Every row gives one point. Each copy is the shape, with its points in the same order, stretched, turned, moved and blurred by noise. Some copies are also mirrored. Which?

Shape (7 x 3):
[[  6 -28  17]
 [-24 -28 -20]
 [  8  17 -21]
 [-17 -20  37]
 [  3 -17  12]
 [ 40 -51  58]
 [-28   4 -21]]
Copy 1, 7 rows:
[[  0  -5 -27]
 [-38 -29  -9]
 [  1 -10  25]
 [-14  19 -29]
 [ -1  -4 -16]
 [ 42   7 -61]
 [-39 -15  14]]
Copy 1 is: mirrored
Copy 2 (7 x 3):
[[ 14 -38  12]
 [-41 -18  33]
 [ -3  14  -5]
 [ 19 -27  37]
 [  8 -31  10]
 [ 48 -84   2]
 [-27  15  30]]
Copy 2 is: only turned

Shape:
[[-28 -23 -17 -39  34  -4]
 [ 40  18 -16 -21  29 -19]
 [ -3 -21 -14  22 -19 -24]
 [ -9  32 -32 -12  39  28]
 [  0 -34  31 -27 -23 -24]
 [-35  21  34  -2  38  -5]
 [-33 -16  32  17 -39   0]
 [ 45   4 -31 -27  40  -4]
 [ 11 -32 -33  -2   8  38]
 [ 28 -60  34  25 -23 -38]]
Copy 1 (10 x 6):
[[-21 -13  -9 -35 -23  14]
 [ 18  41 -39 -38  14  22]
 [ -3 -16 -38   7  15 -27]
 [-51  49 -21 -37 -23   4]
 [ 35  -4  -2  10   5  14]
 [-16  28  30 -24  19   3]
 [ -1   8  11  31  24 -32]
 [  3  26 -32 -54 -14  30]
 [-18  15 -31 -20 -57 -30]
 [ 58 -27 -15  11  18 -30]]
Copy 1 is: mirrored
Copy 2, 10 rows:
[[ -4 -30   4  -9   9  42]
 [-12  14 -29  -3 -11   5]
 [ 37 -35   8  16 -31 -14]
 [ -1  31  11 -39 -38  29]
 [  5 -41  13  40   7 -22]
 [-21 -32  13 -35 -11 -20]
 [ 20 -45  42  13 -33 -37]
 [ 10  25 -27  -3   0  28]
 [ 54  10  34   9 -19  26]
 [ 40 -53   5  47   6 -45]]
Copy 2 is: mirrored
Copy 3 (10 x 6):
[[-13   4  22  -2  42 -23]
 [-19  -7   7   7 -17 -55]
 [ 17 -13 -52  -3  -6 -15]
 [-18  56  11  19  19 -37]
 [ 12 -51  12   0 -15  29]
 [ -2   8  26  65  42  14]
 [ 30 -16 -22  21   1  58]
 [-30   0   4 -12 -15 -63]
 [-31  18 -26 -39  -9  -2]
 [ -4 -79 -54  -8 -29  20]]
Copy 3 is: mirrored

Shape (15 x 9):
[[  9  11  11  30  17   7 -32  31 -44]
 [ 10  38  -8 -43  27   7 -19  35 -24]
 [-12  43  15  43  -6  14  72  52  44]
 [ 18  25  33 -14 -10 -25  65  42  36]
 [-28  -5 -22  -6 -13  -2 -48 -14 -13]
 [-27   2  -5  10  -8  39 -24 -11  14]
 [  2 -25 -52  -6  35  33  19 -22   4]
 [ 19  28  39  41   6   4  44  19  23]
 [-44 -20 -22   8  15  23  12 -76 -29]
 [-20  -5   2 -11 -29  33   8 -43 -60]
 [ 11  24 -11  15  19 -25 -19  47 -18]
 [ 19 -20  14   3  13  16 -17  31 -23]
 [  6   6 -33  19  -1 -18  10 -61  12]
 [-14  -5 -24  15  -8  -4 -15  52 -15]
 [  8  11 -43  -8 -29  29 -19 -28 -20]]
Copy 1 (15 x 9):
[[ 13  26  31 -22 -47 -19  -1 -37  -7]
 [ -6 -19  51  48 -61  19 -12 -57   6]
 [ 54 -26  -1  18  17 -32  15  -2  73]
 [  6 -27 -17  55  28 -33  35 -36  67]
 [-30 -40  -1  -2 -29  18  -5  19 -23]
 [ 13 -38  11   6  -3  -5  -4  39 -29]
 [ 23  19   4  50  19  50 -17  14 -10]
 [ 23  12  15   9  30 -61   8  -8  45]
 [-37  28  21   1  26  22   4  77 -18]
 [-47  18  24  22 -38 -18  22  68 -33]
 [  5  -4   5  -6 -42   0 -12 -61  35]
 [ 25  18   9  14 -20  -9  14 -30 -28]
 [-51   6 -14   6  38  -3 -33  40  30]
 [ 23 -25 -28   0 -45  16   8 -19   8]
 [-20 -15   2  35 -50   5 -28  43 -16]]
Copy 1 is: only turned
Copy 2 (15 x 9):
[[  3  -7   6  21  36  26 -57  10  14]
 [-40  33  19  21   2  12 -52  15   5]
 [ 72  32 -55 -11  14 -34 -52  11 -38]
 [ 35  30 -62  -7  -3  19 -11  25 -32]
 [-37 -38  38  -2   0 -28  -9   7  -1]
 [  5 -31  16 -27  -7 -43 -34  26  19]
 [ 11  12  -6  11 -25 -24   5 -38  29]
 [ 43   7 -67 -10  19  -4 -32  22  -2]
 [ -4 -16  18  -1  30 -52  58 -19  29]
 [  6 -17  28  38  22 -19  39  36   5]
 [-15   5  -4  20  22  17 -61 -10 -16]
 [ 20  -6  -9  12   5  43 -34  18  16]
 [-28 -27 -29   5  -2 -60  30 -21  12]
 [ 18 -11  20  19   5  12 -49  -8 -26]
 [-29 -23  23  39 -23 -46 -11  12   5]]
Copy 2 is: mirrored
Copy 3, 15 rows:
[[ -9  -9 -22 -31  18 -38  -7  58 -18]
 [ 10 -19  13 -43   2 -88 -33  30  -3]
 [ 23  15  22  14 -40  12  55  55  33]
 [ 18  -9  23  27 -51 -29  31  22  15]
 [-33  15  13 -33   6 -18 -34  13  -7]
 [-17  15  16 -37  22   1   6  11   0]
 [ 21  20 -10 -42  43  -7  -1 -13  64]
 [ 16  -4   4  22  -5   9  39  42  -2]
 [ -2  50 -28  -4  41  19 -22 -19  15]
 [ 12  36 -33 -27   2  -2 -11   2 -23]
 [-12 -28   2 -23  -9 -42 -20  54   9]
 [ -9 -14 -11 -26  23 -47  13  31  -4]
 [  9   0  -1  -2  16  28 -18 -11  24]
 [-18   4   2 -44 -23 -26  -1  37  18]
 [  7   9   2 -65   1   0 -24   0   6]]
Copy 3 is: only turned

Shape, 14 rows:
[[ 17  -5   0 -28 -19  -8  41 -27 -23 -11  22]
 [  6   5 -24 -53  -9  -3 -44 -49 -27  66  21]
 [-41  51  58  36 -17  -1 -45  22  11  36   8]
 [ -9  10  10  -1  59 -28  -8  -2  18 -20 -20]
 [-16   3  24 -24  15  12  -6  19  -8  -3 -36]
 [ 35  -1 -10  -4   0 -31  10  11 -20 -21   9]
 [  3  19  19  14 -15  -3 -25 -18 -14   5 -45]
 [-41  21   3  36 -20   2 -15   9  33  17  -8]
 [-32  47  23  23 -44  30 -65   1   9 -11  16]
 [-37  29 -18  32  49  -8   7  16 -25  19   6]
 [ 44 -13 -21 -35  39   1  -5  -7   0  38  -4]
 [ 41 -33 -11 -26  15  24 -12 -50 -32  41  27]
 [ 35   6 -33 -11  17 -12  25  30 -11 -30  -1]
 [ -2 -28   5  -1 -20 -17 -24  18 -12 -21  -3]]
Copy 1 (14 x 11):
[[  1 -17 -48 -26  24  22   2 -21  -7 -18 -17]
 [  5 -22 -45  25  24 -10  77  -4  47 -16 -26]
 [-31 -36  45 -34   7 -17  63  59  34 -31  16]
 [ -1  -3   5  23 -18  11   4  59   9   5  -8]
 [-26   7  16  22 -11 -12  19  14   9 -23 -22]
 [ 35 -17 -21 -14   2 -10  -3  21   1 -26  -3]
 [-12  -3  -1  28  -5 -12  38  20  -8 -28  22]
 [-24 -22  36 -27   1 -10  37   0  18  30  22]
 [-43  -2  14 -28 -15 -15  92  10 -10  21 -12]
 [ -8 -26  -9 -26 -45   7  -2  27  48   7   5]
 [ 40   1 -12  35  -3  16  28   3  42 -27 -19]
 [  7  23 -61   7  14  22  47 -27  22 -25 -12]
 [ 30  -5  -6  -7 -28   2 -14  -4  -6 -14 -32]
 [  0   7 -11 -17  15 -28  -4   4   3   0   6]]
Copy 1 is: mirrored
Copy 2, 14 rows:
[[-27  -5 -34 -32  -7  46 -11  31  -1  33 -10]
 [ -9  42 -41 -54 -59  30  45 -17  20 -20 -71]
 [ 37  66  62  72 -44 -33  35 -34  14  -2  21]
 [-16 -13  22 -29  26  16 -30 -45   5 -27  36]
 [  2   2  29 -11 -18 -10   1   4 -17 -26   4]
 [-30  -1   6 -25  -6  22 -43   3   7  -8 -14]
 [  6   3   7  37 -35  12  12 -31 -12 -44  -8]
 [ 15  12  39  33 -14 -44  -1 -60  22  12  25]
 [ 22  30  28  75 -56 -30  53 -15  63 -25 -10]
 [-25  29  21 -18 -18 -10 -33 -38  -9  19  85]
 [-12  26 -29 -80   8  21 -25 -16  -4 -40 -45]
 [  4  37 -82 -65 -49  49 -12   4  10 -25 -51]
 [-49  -5   7 -39  17   3 -52  18  10 -15  -4]
 [  7 -12  23 -13 -33  -1 -24 -24  32 -21 -28]]
Copy 2 is: mirrored
